Each row of a before or after table is a point. The points were changed in one or more steps. Then noise was added and the rows were shuffled. The steps act on columns, c1 being the first. Name the steps. A step turns or swaps two columns, mirrors them in a line or flattens them onto one, adds a multiple of one to another, or multiplies or shifts one. Angles are multiples of 10 degrees, from the lower column toward the higher: turns from -170 to 170, lines from 10 to 170 but not 90. Use the fewest steps. Two steps may share a column if one is a turn and the other turns, adds or multiplies; they go together, in the order done. Otherwise the lowest column goes first.
(in the rows, 128 means zero)

Before:
[[163 109  72]
 [189  90 134]
 [178 103 134]
 [124 151 163]
 [149 137 167]
 [200 162  77]
 [122  82 161]
 [203 171 110]]
After:
[[125  73 141]
 [162 129  69]
 [152 126 165]
 [179 102 126]
 [126 139 169]
 [195 176  91]
 [187  92 123]
 [205 176 124]]
Steps: turn c2 and c3 by 20 degrees

Before:
[[177 152 127 124 138 154]
 [ 93  36 125 121 249 115]
 [ 67 158 137 180  94  96]
 [105 114 171 127 104 129]
 [115 105  99 197 118 210]
 [ 90  85  98 147 113 131]
 [ 95 154  83 143 126 111]
 [176 126 157 195  84 124]]
After (8 x 6):
[[ 90 125  86 143 156 113]
 [175  84 159 196 125 128]
 [ 95 110  98 148  85 133]
 [ 63  96 137 184 159 102]
 [112 118  99 192 104 209]
 [104 102 172 130 116 128]
 [ 90 251 125 124  35 117]
 [179 139 127 122 155 156]]
Steps: swap c2 and c5

Before, 14 rows:
[[ 98 106 133 163 191 102 139 126 150 161 142]
 [ 95 249 133 165 154  99 145 106 176 157 127]
 [188  99 132 134  72 112 129 119 209 114 115]
 [131 111 115 143 168 175 139 123 123 144 140]
 [ 73 102 139 114 176 238 117  94 135 158 145]
 [ 83  90 160 162 179 130 202 120 150 159  88]
 [140 154 102 106  83 122 138 118 103 144 146]
 [110 111 151 173 168 116 115  82 147 118  87]
 [ 77 102 149 141 138  92 143  73 121 143 155]
 [ 73 121 160  40  77 137 134 100 150 169 137]
 [ 77  92 151 149 142  91 121 132 107 120 114]
 [ 88 176  63 130 180  84 130 103 103 140  66]
 [ 83  80 139 136  80 107 119 110 132 184 133]
 [209 161 159 129 134 106 111  99 103 144 135]]
After:
[[131 105 118 140  92 170 103 122 126 145 139]
 [110 107 151 173  89 119 138  82 149 119  88]
 [ 76 111 133 116  76 189  33  96 136 160 141]
 [ 72 176 158  38 158 117 109  99 148 169 137]
 [ 77 141 151 151  90 103 157 132 110 118 114]
 [ 94  29 132 166 206 131 172 107 176 156 127]
 [ 98  97 131 160  73 129 161 125 147 163 141]
 [ 77 136 152 142 103 121 164  76 119 143 154]
 [ 86 115 160 163  66 190 182 122 152 158  89]
 [139 146 101 106 177 126 133 115 104 144 148]
 [ 86  59  67 134 133 101 163 108 102 139  66]
 [ 82 197 139 138 122 109 136 109 130 185 136]
 [208 103 158 130 155 100 136 100 104 141 136]
 [187 191 128 133 138 120 140 117 211 115 117]]
Steps: turn c2 and c5 by 130 degrees; add 0.3 times c4 to c7; turn c6 and c7 by -50 degrees

Before, 10 rows:
[[191  33 108  82  65 111 143 173 118 128  60 133  91 184]
 [ 86 130 114 163 156 168 133  90  85  86 168 142  97  94]
 [176  79  68  93  44  78 165 176 139 137 109 130 123 223]
 [159 126 112 178 131 125 187  74 120  85  79  95 128 141]
 [119 142 170 184 140 169 150  89 184  98 114 125 178 119]
 [114  93 102 171 137  88 100 120 122 138  96 176  53 159]
 [199 146 103 124 179 150 161  81 189  86  99  82 122 146]
 [126 168 137 183 103 164 114  85  98 118 139 134  49 115]
 [141 143 152 147 117  96 100 122  71  63 157  45  91 128]
 [171  56 112  63  79  75 194 113 167 143  97  82  89 189]]
After:
[[ 99  94 100 172 126 176  98 117 122 115 144  86  54  95]
 [ 93  79  67  93 204 181 167 175 140 164 129 162 123  34]
 [144 131 114 163  84  79 134  88  85 148 104  87  96 161]
 [ 83  30 108  82 182 169 143 173 120 158 186 174  89  73]
 [135 142 169 185 101  93 152  90 184 148 155 124 180 138]
 [114 145 103 124  62 117 160  83 189 139 162 208 119 111]
 [134  53 109  62 177 187 194 112 167 138 140 192  92  66]
 [125 169 138 182 145  91 113  83  97 149 130 123  46 141]
 [133 127 113 178 104 148 188  72 119 165 171 174 130 114]
 [184 142 150 148 105 147  99 124  70 190  91 188  93 131]]
Steps: turn c1 and c12 by 130 degrees; turn c5 and c10 by -150 degrees; turn c6 and c11 by 160 degrees; multiply c14 by -1
